Every row gives one point. Each copy is the shape, with its points in the same order, turned, moved and blurred by noise. Some copies are also mirrored. Which?

Shape (8 x 3):
[[ 2.6  3.1  4.8]
 [-0.7 -4.1  1.2]
 [ 0.3  0.1  3.1]
 [ 1.1  3.8 -1.3]
 [-3.7 -1.3 -3.0]
 [-1.1 -3.2 -7.0]
 [ 2.2 -1.0  5.7]
 [ 0.4  0.5 -2.7]]
Copy 1:
[[ 6.2  2.1  4.0]
 [-1.2 -1.9  2.8]
 [ 2.4  1.2  3.7]
 [ 3.5  3.3 -1.5]
 [-3.5  1.9 -0.8]
 [-3.4 -1.3 -5.1]
 [ 3.5 -0.8  5.9]
 [ 0.9  1.2 -1.8]]
Copy 1 is: only turned
Copy 2:
[[ 3.6  6.5 -0.3]
 [-1.7  0.0  1.8]
 [ 1.0  4.1 -0.1]
 [ 1.9  3.2 -4.9]
 [-3.9 -0.5 -3.1]
 [-2.9 -5.3 -4.9]
 [ 2.6  3.8  2.9]
 [ 0.2  0.0 -3.9]]
Copy 2 is: only turned
Copy 3, 8 rows:
[[ 1.5  4.2  2.4]
 [ 0.2 -4.3  3.2]
 [-0.5  0.0  1.5]
 [ 0.6  1.8 -3.1]
 [-3.1 -4.7 -1.7]
 [ 0.0 -8.0 -4.3]
 [ 2.2  1.7  5.1]
 [ 0.2 -1.8 -2.9]]
Copy 3 is: only turned

Shape, 6 rows:
[[-3.1 -1.4  6.3]
 [-3.7 -3.1 -0.7]
 [-0.6 -2.3  0.2]
 [ 1.3 -3.7 -2.4]
 [-0.3  6.3 -4.3]
 [-2.0  0.9 -2.9]]
Copy 1:
[[-4.9 -2.3 -4.2]
 [-1.0 -2.3  1.4]
 [-0.1 -1.8 -0.8]
 [ 3.0 -2.7 -0.2]
 [ 2.5  7.5  0.3]
 [ 1.0  2.0  1.3]]
Copy 1 is: mirrored
Copy 2, 6 rows:
[[-1.2 -2.4  5.5]
 [ 1.1 -3.6 -1.5]
 [-1.6 -1.1 -1.0]
 [-2.8 -0.4 -4.1]
 [ 4.5  6.4 -2.2]
 [ 2.3  0.8 -2.7]]
Copy 2 is: mirrored
Copy 3 (6 x 3):
[[-6.2  2.9  2.3]
 [-3.3 -1.0 -3.7]
 [-0.8 -0.4 -1.1]
 [ 2.5 -0.3 -2.8]
 [-0.3 -9.5  2.5]
 [-0.5 -4.7 -1.1]]
Copy 3 is: mirrored

Shape (10 x 4):
[[ 1.8  1.6 -4.0  3.2]
 [-4.6 -0.9 -2.8  0.0]
 [ 1.5 -2.6 -2.6  3.1]
 [ 3.2  1.9  2.1 -1.6]
 [-3.2 -4.0 -4.3  4.9]
 [-3.8 -3.7 -6.4  5.2]
 [ 1.4  2.5 -0.2 -2.8]
 [ 1.9  0.1 -1.0 -1.5]
 [-4.5  1.9  2.2  0.0]
 [-4.4 -0.7 -4.0  2.0]]
Copy 1 (10 x 4):
[[-2.6  2.4 -2.6 -1.4]
 [-4.5 -3.7  0.4 -1.9]
 [-1.5 -1.1 -3.0  1.5]
 [ 3.4  0.4  2.3 -0.1]
 [-7.1 -2.2 -3.4  1.5]
 [-8.8 -2.3 -5.2 -0.3]
 [ 1.9 -0.7  2.7 -2.5]
 [ 1.1 -0.6 -0.3 -1.6]
 [-3.6 -1.9  5.6 -0.4]
 [-6.0 -2.9 -0.6 -2.1]]
Copy 1 is: only turned
Copy 2 (10 x 4):
[[-0.9 -2.7 -4.3  2.7]
 [-4.0 -2.4  0.2 -2.4]
 [ 0.6 -4.9 -0.6  2.4]
 [ 3.4  2.1 -1.1  1.1]
 [-4.6 -6.8  1.0  1.7]
 [-5.5 -8.2 -0.4  1.3]
 [ 1.9  1.7 -2.3 -1.6]
 [ 2.1 -0.6 -1.6 -0.7]
 [-3.7  3.1  1.4 -0.4]
 [-5.0 -3.5 -1.0 -0.4]]
Copy 2 is: only turned
Copy 3 (10 x 4):
[[ 3.0  2.5  2.7  5.0]
 [-0.2  4.8  1.9 -2.0]
 [ 2.2  1.3  5.7  1.7]
 [ 1.2 -4.0  0.3  0.1]
 [-0.6  5.9  6.7  0.1]
 [ 0.2  8.3  6.9  1.3]
 [ 1.8 -1.6 -1.1 -0.1]
 [ 3.3 -1.2  1.7  0.1]
 [-4.4  1.2 -0.5 -0.8]
 [-0.4  5.9  3.0 -0.5]]
Copy 3 is: mirrored
Copy 4, 10 rows:
[[ 0.4  0.4 -4.2 -2.5]
 [-2.9  0.7 -3.2  4.3]
 [ 0.9 -3.7 -3.8 -0.4]
 [ 3.7  0.5  2.8  0.1]
 [-3.7 -3.7 -6.5  1.6]
 [-4.4 -3.1 -8.3  1.2]
 [ 3.0  2.5  0.7  2.0]
 [ 3.1 -0.2 -0.8  1.6]
 [-3.5  1.3  2.1  2.8]
 [-3.6  0.1 -4.9  2.5]]
Copy 4 is: mirrored

Shape, 7 rows:
[[-2.7 -6.9  5.8  5.5]
 [ 5.2 -3.3  0.9 -1.1]
 [ 2.9  3.0 -1.2 -3.4]
 [-1.0  0.8 -1.4 -2.1]
 [ 4.1  1.1 -1.3  1.0]
 [-4.2 -0.5 -0.2 -1.9]
 [ 0.4  1.7  2.1 -1.7]]
Copy 1, 7 rows:
[[ 7.9  1.9  1.8 -7.5]
 [-2.3  1.2 -2.8 -3.6]
 [-3.1 -3.7 -1.9  2.0]
 [ 1.4 -1.8 -2.4  2.5]
 [-2.4  0.7  0.9  0.4]
 [ 5.0 -2.5 -2.4  1.7]
 [ 0.5 -4.2 -0.6  0.0]]
Copy 1 is: only turned
Copy 2, 7 rows:
[[ -1.7   3.3  -1.3 -11.5]
 [  1.6  -3.0   4.6  -4.0]
 [ -0.2  -3.2   1.7   2.6]
 [ -3.6  -1.8   0.7   0.3]
 [  1.0   0.3   3.8   0.2]
 [ -5.8  -1.3  -1.4  -1.7]
 [ -0.4  -1.8  -1.3  -0.5]]
Copy 2 is: only turned
